Rows are points. The ring and each string are closed loops that go straight from each point to the next, and from the last back to the first. Before rounding, they use only three directions, however many columns there are. Count how often each string passes through the ring. Passing back the other way cancels.
In the rows, zero is written as 128.

Ring, 6 rows:
[[182 131 173 166]
 [164 186 146 128]
 [125 185 104  95]
 [ 90 144  84  83]
 [ 93  90  93 108]
 [147  81 136 158]]
String (18 x 4):
[[163 130 134 150]
 [201 115 127 187]
 [191  73 160 197]
 [143  73 175 159]
 [127  93 166 137]
 [142 118 130 138]
 [171  99 121 168]
 [196  86 139 195]
 [180  92 182 181]
 [177 108 199 173]
 [142 126 164 136]
 [165 142 142 147]
 [193 163 145 162]
 [222 186 172 177]
 [171 156 205 149]
 [157 142 209 143]
 [167 137 201 153]
 [141 124 172 136]]
Times through: 3

Ring, 7 rows:
[[180  94 137  97 168 192  92  92]
 [172 119  76  88 131 174  53  72]
 [132 142  61  94  84 126  71  81]
 [ 95 134 116 113  78  94 142 114]
 [ 88 114 152 124 103 103 188 132]
 [119  86 179 122 154 150 191 131]
 [160  83 172 110 175 182 141 113]]
String, 22 rows:
[[ 93 145  57 105  65  99 115  94]
 [112 122  98 108 103 126 131 103]
 [125 122 152 111 106 117 130 116]
 [ 85 129 183 126  80  74 180 141]
 [ 63 117 157 131  91  83 217 142]
 [ 81 107 129 124 113 116 200 127]
 [122 107 144 113 126 136 151 116]
 [124 101 163 116 135 139 160 122]
 [130  82 216 125 163 150 193 140]
 [141  68 220 124 188 174 199 138]
 [143  75 161 114 182 185 171 117]
 [148  83 128 107 173 189 146 104]
 [141 101 112 104 144 166 126  99]
 [182  98 164 100 162 180  92 100]
 [213  97 151  89 174 204  49  84]
 [189 110 132  92 148 179  58  85]
 [193 121  52  78 137 193  17  56]
 [151 126  27  86 115 168  57  64]
 [131 120  76 100 115 148 105  89]
 [142 126  99  99 108 139  88  91]
 [144 144  97  95  83 119  62  88]
 [111 155  53  97  57  99  78  85]]
Times through: 4
String:
[[ 91 150  48 103  56  93 109  92]
 [ 98 159  99 106  45  71 101 104]
 [114 140 138 110  76  91 115 113]
 [122 125 139 110 101 115 127 113]
 [ 90 136 157 120  72  75 157 130]
 [ 78 130 182 128  75  68 187 143]
 [ 98 117 177 123 102  99 177 135]
 [113 111 145 116 118 125 158 119]
 [ 91 105 132 121 118 123 190 125]
 [ 77  96 159 130 126 117 227 140]
 [ 88  89 223 137 138 113 239 158]
 [114  98 201 125 135 125 189 139]
 [125 109 137 111 126 139 143 112]
 [ 98 105 114 117 123 134 176 116]
 [ 58  99 163 136 115 101 249 149]
 [ 75 108 203 135 105  86 225 154]
 [103 117 190 124 103  97 174 137]
 [116 118 142 113 109 120 143 116]
 [ 91 125  95 113  91 110 154 110]
 [ 83 138  89 113  70  91 146 110]
 [ 93 150 107 110  55  76 121 110]
 [122 142 135 107  76  95 103 109]
 [130 120 120 106 112 133 118 104]
 [109 129  74 104  93 122 119  95]]
Times through: 4

Ring:
[[141 158 126 127 121 119 116  95 197 118 110]
 [103 163 135 119  98 127 136 107 173 139  98]
 [ 84 151 138 112  87 135 144 128 131 157 101]
 [ 88 127 135 107  91 142 140 151  84 169 116]
 [110 103 129 106 108 144 127 165  54 167 136]
 [133  90 125 106 125 143 116 167  50 156 148]
 [168  83 122 110 150 136 100 157  72 132 159]
 [190  91 119 116 163 128  90 139 109 113 160]
 [197 110 116 124 165 120  86 117 153 101 151]
 [180 136 117 129 149 116  95  98 189 103 132]]
String:
[[177 102 114 121 150 128  94 135 113 125 152]
 [220  89 103 128 178 122  71 128 127 105 170]
 [240  96 101 133 190 115  63 112 160  86 170]
 [185 125 131 118 162 117  98 105 181  88 137]
 [146 134 142 110 137 124 118 114 164 106 122]
 [166 129 117 126 139 122 101 113 159 119 133]
 [173 135 107 135 138 119  95 104 173 121 133]
 [177 164 101 148 133 110  92  75 230 113 119]
 [135 171 129 128 117 116 120  83 220 113 100]
 [114 160 146 113 112 124 134 102 187 118  99]
 [129 135 133 114 120 129 123 123 142 131 120]
 [124 136 136 113 117 130 126 124 141 132 117]
 [108 144 146 107 110 131 137 122 146 131 108]
 [117 134 133 113 111 132 127 129 128 142 118]
 [100 134 126 116  94 137 132 139 104 165 116]
 [ 73 127 119 116  72 147 141 161  56 200 116]
 [ 70 120 135 103  79 149 147 167  49 188 117]
 [ 96 123 150  97 106 140 142 148  95 146 117]
 [117 124 144 103 119 135 131 138 115 133 122]
 [136 113 125 114 124 134 116 142 102 143 135]
 [154  68 103 116 131 146  98 183  12 174 170]
 [165  61 110 111 145 145  95 183  16 158 174]
 [168  73 125 104 153 139 101 167  53 133 165]
 [146 110 140 104 140 132 117 138 115 118 136]
 [141 121 133 111 131 130 117 131 127 126 130]]
Times through: 4
String:
[[155 126 121 122 133 126 107 121 144 126 132]
 [142 133 141 110 134 125 120 117 158 111 122]
 [217 117 116 128 178 113  79 100 188  81 151]
 [249  89  95 136 195 115  56 116 150  89 177]
 [193  99 130 111 171 124  93 127 137  93 153]
 [142 121 139 108 134 129 119 130 132 119 129]
 [167 100 115 119 143 131  98 142 100 134 151]
 [188  72 105 119 157 136  85 161  58 139 173]
 [188  60 105 115 159 140  84 174  34 145 180]
 [183  52 111 109 160 143  88 183  17 145 183]
 [153  84 138  99 147 138 112 161  69 127 153]
 [142 113 133 109 133 132 116 138 113 128 135]
 [147 110 133 109 137 132 113 139 111 126 138]
 [177  85 132 105 162 132 100 149  92 111 158]
 [225  66 109 118 188 128  70 149  88 105 183]
 [214  87 103 127 173 124  74 134 115 112 170]
 [221  96 100 132 176 120  70 121 140 104 167]
 [187 115 111 128 154 122  89 117 149 114 147]
 [148 130 135 114 136 125 115 118 154 114 126]
 [174 145 130 124 149 114 103  91 208  91 123]
 [193 153 107 142 150 108  87  77 230  96 127]
 [188 151  98 147 142 111  86  83 214 112 129]
 [173 165 114 140 137 109  98  74 237 101 115]
 [156 159 128 128 133 114 110  86 217 102 112]
 [183 157 107 142 142 110  92  78 227 104 122]
 [177 137 108 135 141 117  94 100 182 116 132]]
Times through: 1
